Each row of a before or after table is a point. One or more steps were done to the points. Then noise was added and the rows were shuffled. The steps act on columns, c1 being the first. Write out the steps. A step turns or swaps two columns, mirrors them in a line or flattens them onto one, adds a multiple of one to another, or multiplies or shifts one. Angles are multiples of 10 degrees, from the lower column toward the higher: turns from -170 to 170, lines from 10 to 170 but not 90. Use the fewest steps. Two steps may share a column if one is a turn and the other turns, adds or multiplies; they go together, in the order done. Otherwise the lowest column goes first.
(in the rows, 128 means zero)

Before (13 x 2)
[[114 130]
 [133 117]
 [ 80 171]
 [106 118]
 [133 121]
 [125 124]
 [110 135]
 [147 142]
 [143 103]
 [125 105]
 [ 99 167]
 [117 126]
 [124 100]]
After (13 x 2)
[[ 55 166]
 [100 126]
 [120 105]
 [165 104]
 [141 121]
 [ 74 118]
 [ 92 130]
 [ 83 135]
 [  7 170]
 [176 141]
 [120 124]
 [141 116]
 [118 100]]
Steps: multiply c1 by 2.5

Before (14 x 3)
[[147  84 119]
 [168  82 158]
 [157  93 125]
 [100 127 107]
 [153  59 129]
 [ 99 133 159]
 [136 143 173]
 [ 82 120 143]
 [ 67 140 114]
 [187 106 185]
 [142 148 150]
 [152 124 151]
 [ 87 168 121]
 [113 145 140]]
After (14 x 3)
[[146  85 137]
 [ 68 142  54]
 [137 142 181]
 [ 97 126  78]
 [ 98 131 130]
 [ 81 118  97]
 [154  92 156]
 [150 123 170]
 [184 106 244]
 [143 152 160]
 [174  79 197]
 [114 142 128]
 [155  59 159]
 [ 84 165  81]]
Steps: add 1 times c1 to c3

Before (10 x 4)
[[160 155 146 145]
 [ 90  81 123 143]
 [106 142  76 128]
 [178  56 122  69]
 [ 97 128 141 144]
 [131  58 150 119]
 [160 114  72  89]
 [ 90 110 128 182]
 [170 136 142 189]
 [171  74  79 130]]
After (10 x 4)
[[110 159 143 144]
 [ 55 143  76 126]
 [ 80  58 148 120]
 [121 138 142 187]
 [111 115  72  89]
 [ 37 110 130 178]
 [ 38  83 122 146]
 [ 48 125 142 142]
 [123  74  79 131]
 [128  56 122  70]]
Steps: shift c1 by -50

Before (11 x 6)
[[138 117 132 124 105 119]
 [123 118 135 176 167 148]
 [ 99 117 135 114 120 132]
 [155 125 122 169 115  99]
 [104 146 165 115 124  90]
 [149 150 116 119 127 141]
 [124 142 117 113 101 132]
 [142 122 160 116 170  94]
 [147 121 125 135 129 148]
 [164 120 155 174 135 109]
 [132 125 118 151 142  88]]
After (11 x 6)
[[160 137 161 242 109 131]
 [109 113 117  89 110 123]
 [107 110 181  95 141 123]
 [140 130 141 230 100 103]
 [121 140 137 118 104 123]
 [101 140 131  93 140 136]
 [141 131 146 185 137  90]
 [148 137 120 248 161 148]
 [166 133 175  97 151 123]
 [143 106 111 104 113 130]
 [143 135 112 144 117 143]]
Steps: turn c1 and c5 by -40 degrees; multiply c2 by -1; turn c3 and c6 by 40 degrees; multiply c4 by 2.5

Before (10 x 9)
[[ 46 190 174  79 118 159  74 149  93]
 [168 193 104 136 137 152 127 153 194]
 [148 169 138 138 154  95 177 131 132]
 [113 155 105 138 114  96 118 132 178]
 [ 71 145 187 135 116 173 122 109 115]
 [188 170 104 119 112 120 107 106 150]
 [ 64 113 215  94 145 161  71 166  94]
 [172 184 145 185 109  99 127 152 143]
 [133 170 119 183 176 112 117 112 127]
 [182 164  48 144  93 143 133 172 144]]
After (10 x 9)
[[142 170 137 135 157  80  92 130 173]
 [ 87 174 108 119 109 143  79 104 186]
 [131 190 106 137 136 156  93 153 230]
 [108 153 109 134 118 101 144 130 220]
 [100 183 146 183 109 111  82 154 182]
 [117 113 219  95 142 172 204 166 136]
 [161 144 186 133 116 160 185 110 155]
 [124 164  50 144  94 146  72 171 181]
 [113 173 119 180 177 122 127 110 167]
 [122 189 175  80 115 167 223 152 134]]
Steps: turn c1 and c7 by -110 degrees; turn c1 and c6 by -30 degrees; shift c9 by 40

Before (12 x 11)
[[128 117 172  76 148  85 186 118 111  95 115]
 [101 161 165 146 150 106  93 107  55 146 209]
 [220 174 113 116 187 174  87 129 143 111 137]
 [169 152  63 134 161 134 163 113  87 168 182]
 [134 107 162 100 141 136 202 154 147 151 115]
 [ 93  81 173  92 177  60 151 162  91 133 145]
 [158  88 128 115 147 135 176 141 157  87 149]
 [148 148  90 132 170 164 148 145 143  93  99]
 [214 182 104 178 181 135 122 127 160 113 128]
 [103 154 153  94 118  62 101 147 101 137 180]
 [135 142 135  95 194 127 165 125 183 108 138]
 [172 124 103 130 163 143 117  93 164 131 109]]
After (12 x 11)
[[145 155 169 144 175 117  94 107  50  93 210]
 [146 131 100 129 175 156 116  92 181 128 111]
 [138  93 175  76 177  97 185 118 116 135 114]
 [188 109 109 179 202 152 126 127 202  77 125]
 [106 108 134  90 223 150 161 129 180 118 137]
 [115 131 148  97 149  66  99 150  93 104 184]
 [124 153 162 103 135 139 198 150 153 147 115]
 [199 112 116 120 192 192  86 133 184  78 131]
 [185 164  65 133 178 150 163 108 112 107 176]
 [136  90 123 114 154 140 175 138 174 170 151]
 [115 131 175  92 233  84 151 159  78 176 145]
 [132  94  89 136 171 177 150 147 160 107 101]]
Steps: turn c1 and c9 by 30 degrees; turn c2 and c10 by -90 degrees; turn c5 and c6 by 20 degrees; multiply c5 by 1.6

Before (14 x 12)
[[135 133 120 111  90 172 109 114 115 127 141 116]
 [146 154 118 107 113 117 106 100 106 143 138 136]
 [127 119 139 133 113 117 122 130 142 121 109 121]
 [124 126 111 112 143 122 136 104 136 123 152 137]
 [154 160 107 119 126 118 127 249 135 142 132 120]
 [118 133 124 109 117 120 132  94 104 122 146 104]
 [144 123 164 157 127 119 112 121 103 142 148 111]
 [126 150 106 169 131 128 133 101 100 120 100 107]
 [124 161 108 140 130 122 123 110 143 125 145 154]
 [150 135 103 126 139 132 106 125 155 118 126 113]
 [138 147 162 147 129 116 122  97 144 100 136 104]
 [157 131 109 115 119 117 161  99 111 122 145 137]
 [142 136 115 114 126 133 115 152 100 104 128 136]
 [136 132 101 141  90 123 101 116 102 116 145 114]]
After (14 x 12)
[[135 131 141  92 106 156  67 114  94 125 141 117]
 [153 146 148 118 104 134  65 101 145 165 138 136]
 [142 142  90 126 147 124  82  97 140  57 135 104]
 [141 118 109 121 157 159  73 120 156 162 148 110]
 [134 160 138 129 140 105  83 110 123 121 144 154]
 [157 122 153 120 114 126 120  99 140 114 145 137]
 [120 136 144 120 107 142  92  94 143 113 147 103]
 [151 126 134 141 127  99  66 126 106 102 126 113]
 [135 149 161 124 169 139  92 100 135 109 102 105]
 [124 126 140 146 116 112  96 104 125 115 152 137]
 [163 148 142 128 118 108  86 250 128 162 133 121]
 [142 130 152 129 113 146  73 151 132  68 127 137]
 [136 128 165  88 134 133  59 117 138  99 145 114]
 [124 119 111 112 131 116  82 131 136 110 109 120]]
Steps: turn c1 and c2 by -20 degrees; turn c3 and c9 by 150 degrees; turn c6 and c9 by -60 degrees; mirror c4 and c5 in the line at 50 degrees; shift c7 by -40; multiply c10 by 2.5
